Every row gives one point. A path goes straight from each point to the next, and from the last back to the first. The post is the endless flat space through its rows: a point in 2 columns, a line in 3, a plane in 4, and so on, so that a path can go around it. How many times does the path go around the post? Going back the other way cancels.
In the rows, zero is written as 128.

Post:
[[130 124]]
Path (25 x 2):
[[129 102]
 [174 156]
 [145 191]
 [ 80 148]
 [114  96]
 [174 103]
 [137 142]
 [107 184]
 [105 108]
 [131  52]
 [174 122]
 [127 160]
 [116 132]
 [119  81]
 [161  78]
 [141 141]
 [115 147]
 [ 88  91]
 [138  85]
 [170 145]
 [115 184]
 [153 186]
 [160  98]
 [113  46]
 [114 112]]
Times around: 4

Post:
[[ 97  83 134 135]
 [143 114 107 117]
 [136 191 152 106]]
Path, 30 rows:
[[ 98 194 151  88]
 [150 126  92  83]
 [115  69 129 139]
 [164  74 120 158]
 [123 202 143 129]
 [137 205 124  94]
 [103 162 140  77]
 [131  74 139 121]
 [212 144 107 122]
 [117 103 133 165]
 [104 145 104 121]
 [132 118  95 106]
 [163 124  87  88]
 [140 156 173 118]
 [167 166 138 126]
 [124 128 131 132]
 [133  31  51 126]
 [114 102  89  96]
 [ 51 116 164 117]
 [144 124 130  92]
 [162 103 157 151]
 [ 98 122 193 178]
 [149 130  71 119]
 [ 38  95 156 131]
 [130 145 103  74]
 [106 121 184 134]
 [178  94 112 142]
 [131  75  95 144]
 [113 192 142 108]
 [103 143  99 114]]
Times around: 5

Post:
[[135 138 134 134 142 110]
 [ 67 134  59 113 216 157]
 [156 174 152 108 132 126]
 [113 100 118 132 106 130]
 [125 122 148 140 101 143]]
Path (31 x 6):
[[105 162 117 163 145 185]
 [ 82 111 115 154 156 188]
 [ 92  91  79  96 163 143]
 [148 121 177 128  79 120]
 [ 68 159  97 106 150 170]
 [126 122 109 111 139  66]
 [125 119  99  77 205  56]
 [114 123 132  96  89 201]
 [132 176  88  91 212 166]
 [113  93 105 151 107 151]
 [141  91 105 115 138 129]
 [162 149 127 153 128  96]
 [117 175 142 140 105 155]
 [ 93 142 126 101 115 170]
 [123 125 167  78 102 144]
 [150 103 150  90 130 139]
 [123 116 104 154 182 124]
 [117 152 116 139 151 153]
 [ 87 133  86 124 112 236]
 [106 156 129 142 162 190]
 [169 163 165 166 115 105]
 [118 132 162 176  72 144]
 [ 49 106 148 119 111 194]
 [111 117 159  83 106 197]
 [128 122  60  73 215 144]
 [114 100 104 100 184 118]
 [ 82 101 153 155 143 155]
 [ 69 165  94 126 188 159]
 [106 139 121 159  69 123]
 [111 182 153 120 117 144]
 [133 169 154 133  55 155]]
Times around: 1

Post (8 x 9):
[[163 123 128 154 139 110 157 106 121]
 [153 167 111 142 138 136 146  98 138]
 [146  99 162 142  50 154 107 146 157]
 [151 137 142 108 169 121 128 153  87]
 [129 127 141  91  54 112  83 133 106]
 [170 148  82 132 145 100 144 127 144]
 [100 117 158 143  62 132 108 151 167]
 [153 132 164  91  69 123 125 136 135]]
Path, 32 rows:
[[140 179 121 102  49 161 156  86 144]
 [135  87 155 141 103 116 150 152 140]
 [126 126 158 107  50 138  92  78 151]
 [153 153 124 107 140  81 126 106  96]
 [147 138 163  99  39  82  97 112  90]
 [154 141 138 114 103 111 158 138 115]
 [107 164 105 118  44 159  98 143 184]
 [161 110 162  86 114 150 119 131  93]
 [126 115 128 122  86 127 142  86 107]
 [118 168 105 129 103 126 153 103 148]
 [186  89 120 145  67 130 149 114 172]
 [146 166  88 113 138  71 142  90 156]
 [134 131 119 153 122  96 120 130 151]
 [131 147 183 126  71 113 125 116 117]
 [192  81 208 135 117 156 153 147  31]
 [174 129 137  56 123 137 151 172 133]
 [173 102 162 142  16 186 131 131 224]
 [143 162 112 119 129 110 105 122 157]
 [165 119 111 156 101  94 109 103  97]
 [171 140 139 153 145 134 159 170 143]
 [101 167 113 138 145 121 128 142 130]
 [162 132 220 140 101 147 122 154 116]
 [140  81 148 194 108 117 107 173 215]
 [160  77 146 128 111 101 124 126 137]
 [155 162  87 114 202  44  96 131  81]
 [175 152 174 121  79 101 131  62  68]
 [142 128 132 142 110  90 166 164 139]
 [ 50 172  93 120  60 137  84  85 122]
 [ 85 107 176 122   7 165  62 133 159]
 [147 126 160 140  99 136 110 109 149]
 [183 137 175 120  87 113 112 135 123]
 [143  91 215 133 134 111 141 186  49]]
Times around: 4

Post (11 x 12):
[[ 85  94 186 172 157 108 137 149  75 144 102  61]
 [108 129 108 106 148 132 116 119 121 120 117  83]
 [100 112 143 152 128 126 102 124  94 182 128 160]
 [ 42 107 150 130 130  37 138 206 191 121 141 127]
 [150 121 121 148 118 136 115 188  23  77 103 104]
 [141  98 126 106 144 154 133 133 169 122 110 127]
 [ 95 152 108 110 103 160 139 155 132  99 105 137]
 [132 157 112 104 108 111 137  85 120 135 132 144]
 [116 141 111 107 135 171 135 103 150 109 157 126]
 [106 153 128  93  97 136 112 146 154 113 140 117]
 [131 107 111 151 116 159 120 114 129 132 112 127]]
Path:
[[ 94 134 154  97 120  21 120 171 127  76 170 109]
 [138 156 134 114  91 147 124  91 162 130  80  68]
 [ 77 137  87 138 101 131 149 156 191 104 115 125]
 [118 115 104  87 129 111 158 138 189  94 147 110]
 [ 53  99 154 102 123  69 118 187 111 162  98 125]
 [ 84 193 154 172  94 143 152 193   7  94 193  81]
 [ 68 136 176 141 128  66 182 208 147  93  92  74]
 [ 63 179 110 128 121 188 157 118 112 100  58  50]
 [122 114 133 140 144  81 138 166  56 169 133 126]
 [113 119 107  29 130  77 166 220 171  67  82 122]
 [ 87 103 158 110 116  95  77 114 126 153 157 144]
 [134  92 148 110 148 127  69 113 148 162  71  57]
 [136 148 121 133 158  70 175 110 119 121  97 116]
 [120 101 148 118 156 105  47 132 162 116 159  99]
 [ 97 103 136 130 155 107  98 171 127  84  90  94]
 [165 131 141 123 125 112  96 169 133 158 100 157]
 [ 29 138 154 111 111 118 119 210 136 164 121 108]
 [105 103  76  78 104 101 122 200 139 110  75 133]
 [ 53 112 165  93 136 142 163 123 117 143 148 164]
 [ 88 140 101 131 110 167  90 141  87 140 134 101]
 [ 77 133 126 107 153  87 186 136 140 140  90 124]
 [ 48 143 142  79  85  92 123 131 156 167  98 125]
 [104 116 142 127  96 142 108 188 108 100 108 127]
 [102 127 149 149 139 159 111 159 192 109 124 132]
 [ 94 165 132  95 197 155 142 116 123 103 183  92]
 [115  58 119 148 186  99  56 161 106 138 106  82]
 [ 34 161 124 141  96 145  98 128  90 130 146 103]]
Times around: 2

Post:
[[205 136 168  94 136 152 105 140 109 153  99 120 102  70]
 [116 134 151 134  99 129 134 123 160 148 140 135 122 192]
 [118 120 126 128 149 155 149 104 141 170 183 151 143 107]
 [155 115 133  93 140 154 139  99 102  80 114 102 115 127]
 [151 151 137  86 126 177 123 166 128 100 100 118 128 125]
 [174 125 122  92  88 148  68  88 118 111 133  75 153 108]
 [134 174 134 122 158 141 142 112 159 140 123 138  80 124]
 [ 91 109 170 167 138 124 115 169 135 167  89 103  94 174]
 [ 86  94 106 148 110  79  82 150 121 146  83 182 160 182]
 [ 91 126 128 115 107 112 151 111 157 127 146 144 160 101]
 [163 123  60 103  94 103 150 117 115 116  95 121 107 100]
 [102 119 104 154  90  89 100 119 123 152 167 167  97 145]
 [191 123  81 124  82 143 124  78 134  85 151 150 140  73]]
Path:
[[223 152 124 155  73 163  29  82 143  82 174 119 106  97]
 [166 112 105  82  58 131 142 157  78 143 135  83 150 162]
 [116 108 141 127 126 128 107 192 128 111 130 114 142 134]
 [127 108 134 125  62 140  66  75 144  92 214  41 129  94]
 [129 109 126 125  89 130  81 105 134 130  99 127 114 103]
 [ 39 131 166  75 151 163 116  82  82 165 191  72 133 144]
 [115 114 150 112 131 164 130 120 152 184 105 133 163  87]
 [187  99 144 103  82 147 105  72 108 118 124  78  62 107]
 [ 92 160 144 118  87 111 132 160 134 184  94  95  84 102]
 [169  94 109 178 112 175 100 197  82  98  82 156 165 160]
 [167 160 106 119 126 103  63  49 146  94 141 103 148  90]
 [ 81 125 118 126 107 106  56 124 165 144 167 150 172 155]
 [110  52 122 155  35  77 143  34 159 137 170  67 105 120]
 [ 61 120 103 176 157 103  86  90  93 144 107 168  92 143]
 [ 60 149 112 172 149 146  85 137  84 125 123  87  95 164]
 [ 76 136 139 181 130  86  82 138 171 165 124  90 142 166]
 [142  60 132 138 149 138  70 131 119 115 147 156 172 118]
 [107  88 138 144 128 151 122 130 182 176 153 231 210 129]
 [ 93 165 156  72 205 155 131 105 187 180 188 160 139  90]
 [158 175 176  67 105 145 146 157 170 170 166 135 138  83]
 [186 184  75 112 138 138 136 105 105  55 119 196 102 127]
 [121 117 123 183  90 149 107 145 139 189 143  99 114 149]
 [ 81  93 113 152 107 127 139 107 119 117 153 132  90 186]
 [155  75  56 156 124 151  84  96  92  99 149 194 113 132]
 [168 125 151 123  99 100 137  99 100 100  86 139  56 124]
 [ 91 101 133 156 156 184 162 164  99 175 132 110 185 141]
 [141 170 113 132  88 170 105 168 133 110 111 153 116 116]
 [ 34  73 124 116 161 149 136 150 129 129 111 101 165 143]
 [113 100 150 159 159 143 144 135 198 183 143 138 111 146]]
Times around: 1
